Every row gives one point. Each copy is the shape, with its points in the same order, turned, moved and blurred by noise. Is it also mirrored, or only turned?

Shape, 8 rows:
array([[ 0.18, -0.18, -0.07],
       [ 0.04, -0.11, -0.12],
       [-0.03,  0.62, -0.60],
       [ 0.48,  0.49, -0.12],
       [-0.14, -0.14,  0.27],
       [ 0.46,  0.32, -0.44],
       [-0.01, -0.09,  0.23],
       [-0.25, -0.29,  0.47]])
Copy 1:
array([[ 0.18,  0.15, -0.04],
       [ 0.05,  0.10, -0.09],
       [-0.69,  0.54, -0.14],
       [-0.15,  0.69,  0.34],
       [ 0.09, -0.26,  0.16],
       [-0.06,  0.74,  0.01],
       [ 0.06, -0.08,  0.18],
       [ 0.18, -0.49,  0.22]])
Copy 1 is: only turned
Copy 2 (8 x 3):
array([[ 0.17, -0.31, -0.22],
       [ 0.04, -0.21, -0.20],
       [ 0.15,  0.57, -0.49],
       [ 0.72,  0.23, -0.18],
       [-0.06, -0.29,  0.15],
       [ 0.51,  0.22, -0.55],
       [ 0.07, -0.26,  0.10],
       [-0.23, -0.45,  0.32]])
Copy 2 is: only turned
Copy 3 (8 x 3):
array([[ 0.07,  0.23, -0.01],
       [-0.04,  0.12, -0.03],
       [ 0.34, -0.61, -0.29],
       [ 0.71, -0.05,  0.00],
       [-0.21,  0.15,  0.35],
       [ 0.56, -0.06, -0.31],
       [ 0.00,  0.17,  0.34],
       [-0.39,  0.24,  0.57]])
Copy 3 is: mirrored

Shape:
array([[ 0.25,  0.23,  0.13,  0.35,  0.43, -0.60],
       [ 0.19,  0.26,  0.01, -0.36, -0.03,  0.45],
       [-0.28,  0.21, -0.44, -0.36,  0.31, -0.20],
       [ 0.34,  0.30,  0.17, -0.37, -0.14, -0.10],
       [ 0.36, -0.03, -0.14, -0.17,  0.20, -0.03],
       [ 0.20,  0.22,  0.49, -0.06, -0.19, -0.33],
       [ 0.04, -0.60,  0.40, -0.40,  0.36,  0.03],
       [ 0.37,  0.20,  0.44, -0.28, -0.31, -0.15],
       [-0.08, -0.30, -0.55,  0.51, -0.04, -0.28],
       [-0.33, -0.03,  0.09,  0.25,  0.33, -0.38]])
Copy 1, 10 rows:
array([[ 0.14,  0.07, -0.26,  0.76,  0.54, -0.05],
       [ 0.27, -0.22,  0.14, -0.38,  0.21,  0.33],
       [ 0.19, -0.02, -0.36, -0.30,  0.51, -0.39],
       [ 0.45,  0.01,  0.34,  0.05,  0.22,  0.07],
       [ 0.34, -0.40, -0.12,  0.13,  0.23,  0.02],
       [ 0.16,  0.21,  0.39,  0.40,  0.13,  0.04],
       [-0.26, -0.76,  0.33,  0.14,  0.21, -0.29],
       [ 0.35,  0.04,  0.55,  0.23,  0.04,  0.09],
       [ 0.02, -0.09, -0.84,  0.30, -0.20, -0.22],
       [-0.34,  0.06, -0.31,  0.35,  0.35, -0.29]])
Copy 1 is: only turned
Copy 2:
array([[ 0.32,  0.66,  0.44,  0.06, -0.40, -0.43],
       [ 0.58,  0.00, -0.22,  0.17,  0.22,  0.24],
       [ 0.11,  0.48, -0.01, -0.16,  0.54, -0.24],
       [ 0.72,  0.08, -0.18,  0.21,  0.05, -0.30],
       [ 0.47,  0.37, -0.18, -0.20, -0.10, -0.07],
       [ 0.58, -0.06,  0.14,  0.29, -0.23, -0.52],
       [ 0.55, -0.26,  0.22, -0.73, -0.14, -0.06],
       [ 0.76, -0.17, -0.11,  0.27, -0.19, -0.41],
       [-0.48,  0.48, -0.18, -0.17, -0.37, -0.21],
       [-0.07,  0.26,  0.51, -0.15, -0.10, -0.32]])
Copy 2 is: mirrored

Shape:
array([[-0.07, -0.42,  0.27, -0.16, -0.31,  0.36,  0.07,  0.04],
       [ 0.22,  0.56, -0.26, -0.17,  0.11,  0.04, -0.34, -0.29],
       [ 0.09, -0.63,  0.21,  0.28, -0.40, -0.15,  0.03, -0.17],
       [-0.31,  0.16, -0.08, -0.04,  0.08, -0.31,  0.33,  0.74],
       [-0.13, -0.02, -0.17, -0.42,  0.15, -0.60, -0.30,  0.20],
       [-0.28,  0.15, -0.01,  0.02, -0.19, -0.37,  0.10,  0.29],
       [ 0.50,  0.24, -0.63,  0.19,  0.30,  0.39,  0.30, -0.32],
       [ 0.61, -0.49,  0.14,  0.43, -0.21, -0.23, -0.27, -0.22],
       [-0.34,  0.16, -0.36, -0.34, -0.27, -0.28,  0.01,  0.19],
       [-0.07, -0.16,  0.28, -0.18, -0.25, -0.17,  0.56,  0.09],
       [-0.09, -0.48,  0.28,  0.32, -0.07,  0.02, -0.08, -0.57]])
Copy 1, 11 rows:
array([[-0.16,  0.03, -0.11, -0.43,  0.12,  0.53,  0.01, -0.05],
       [ 0.43, -0.04, -0.28,  0.20, -0.38, -0.37,  0.09, -0.14],
       [-0.23, -0.08,  0.24,  0.18,  0.14,  0.77,  0.15, -0.21],
       [-0.28, -0.32,  0.58, -0.26,  0.20, -0.44, -0.01,  0.28],
       [-0.08, -0.55,  0.32, -0.03, -0.05, -0.39,  0.00, -0.54],
       [-0.26, -0.29,  0.39,  0.00, -0.11, -0.17,  0.19,  0.09],
       [ 0.83,  0.01, -0.24,  0.37,  0.21, -0.02, -0.16,  0.38],
       [ 0.13,  0.27,  0.28,  0.48,  0.15,  0.62,  0.13, -0.50],
       [-0.01, -0.58,  0.28, -0.24, -0.32, -0.17,  0.06,  0.01],
       [-0.20, -0.28,  0.17, -0.22,  0.32,  0.21,  0.50,  0.16],
       [-0.31, -0.05, -0.30,  0.39,  0.10,  0.62,  0.08, -0.22]])
Copy 1 is: only turned
Copy 2 (11 x 8):
array([[ 0.30, -0.22,  0.31,  0.12,  0.36, -0.14,  0.02, -0.38],
       [ 0.17,  0.34,  0.03, -0.32,  0.26, -0.36, -0.46,  0.57],
       [ 0.77, -0.10, -0.16,  0.06,  0.15, -0.28,  0.20, -0.45],
       [-0.49,  0.13, -0.02, -0.05, -0.37, -0.15,  0.38, -0.05],
       [ 0.01, -0.07, -0.11,  0.22, -0.27, -0.65,  0.09,  0.49],
       [ 0.03,  0.29,  0.06,  0.02, -0.31, -0.26,  0.24,  0.02],
       [-0.01,  0.18, -0.28, -0.94,  0.38, -0.37, -0.59, -0.08],
       [ 0.88, -0.09, -0.58, -0.14,  0.41, -0.23,  0.16, -0.05],
       [ 0.00,  0.09,  0.36, -0.13, -0.37, -0.50,  0.10,  0.20],
       [ 0.01,  0.21,  0.14,  0.08,  0.16, -0.50,  0.33, -0.49],
       [ 0.75,  0.05, -0.19,  0.21,  0.19, -0.27, -0.35, -0.44]])
Copy 2 is: only turned
Copy 3, 11 rows:
array([[ 0.16, -0.12,  0.08, -0.36, -0.08,  0.37, -0.14,  0.46],
       [-0.27,  0.54,  0.12, -0.02,  0.27, -0.09,  0.12, -0.47],
       [ 0.29, -0.45,  0.32, -0.13, -0.46,  0.19, -0.12,  0.13],
       [-0.11, -0.15, -0.31,  0.18,  0.24, -0.66, -0.26,  0.45],
       [ 0.31,  0.27,  0.16,  0.11,  0.14, -0.67,  0.26,  0.17],
       [-0.10,  0.06, -0.02,  0.21, -0.10, -0.43, -0.21,  0.29],
       [-0.59, -0.15, -0.24, -0.54,  0.25,  0.02,  0.16, -0.67],
       [ 0.41, -0.46,  0.49, -0.08, -0.23,  0.12, -0.11, -0.43],
       [-0.03,  0.43, -0.11, -0.13, -0.15, -0.58, -0.05,  0.32],
       [-0.26, -0.28,  0.30, -0.18, -0.02, -0.15, -0.21,  0.54],
       [ 0.01, -0.32,  0.33,  0.10, -0.42,  0.48,  0.25,  0.00]])
Copy 3 is: mirrored
Copy 4:
array([[ 0.19, -0.11,  0.39,  0.31, -0.45,  0.25, -0.07, -0.01],
       [ 0.09,  0.46, -0.66,  0.12,  0.18,  0.24, -0.08,  0.04],
       [ 0.38, -0.11,  0.50,  0.19,  0.00, -0.20, -0.49,  0.16],
       [-0.39, -0.13,  0.27, -0.08,  0.37,  0.19,  0.58,  0.19],
       [ 0.14, -0.41, -0.29, -0.23,  0.48,  0.28,  0.08, -0.02],
       [-0.20, -0.06,  0.13, -0.23,  0.30,  0.12,  0.05,  0.16],
       [ 0.16,  0.60, -0.48,  0.68,  0.02, -0.42,  0.36,  0.03],
       [ 0.51,  0.05,  0.27,  0.52,  0.27, -0.11, -0.61,  0.38],
       [-0.39, -0.24, -0.25, -0.27,  0.05,  0.07,  0.11, -0.05],
       [ 0.22, -0.09,  0.37, -0.18, -0.23, -0.06,  0.30,  0.36],
       [ 0.58,  0.27,  0.35,  0.09, -0.07, -0.11, -0.47, -0.20]])
Copy 4 is: only turned
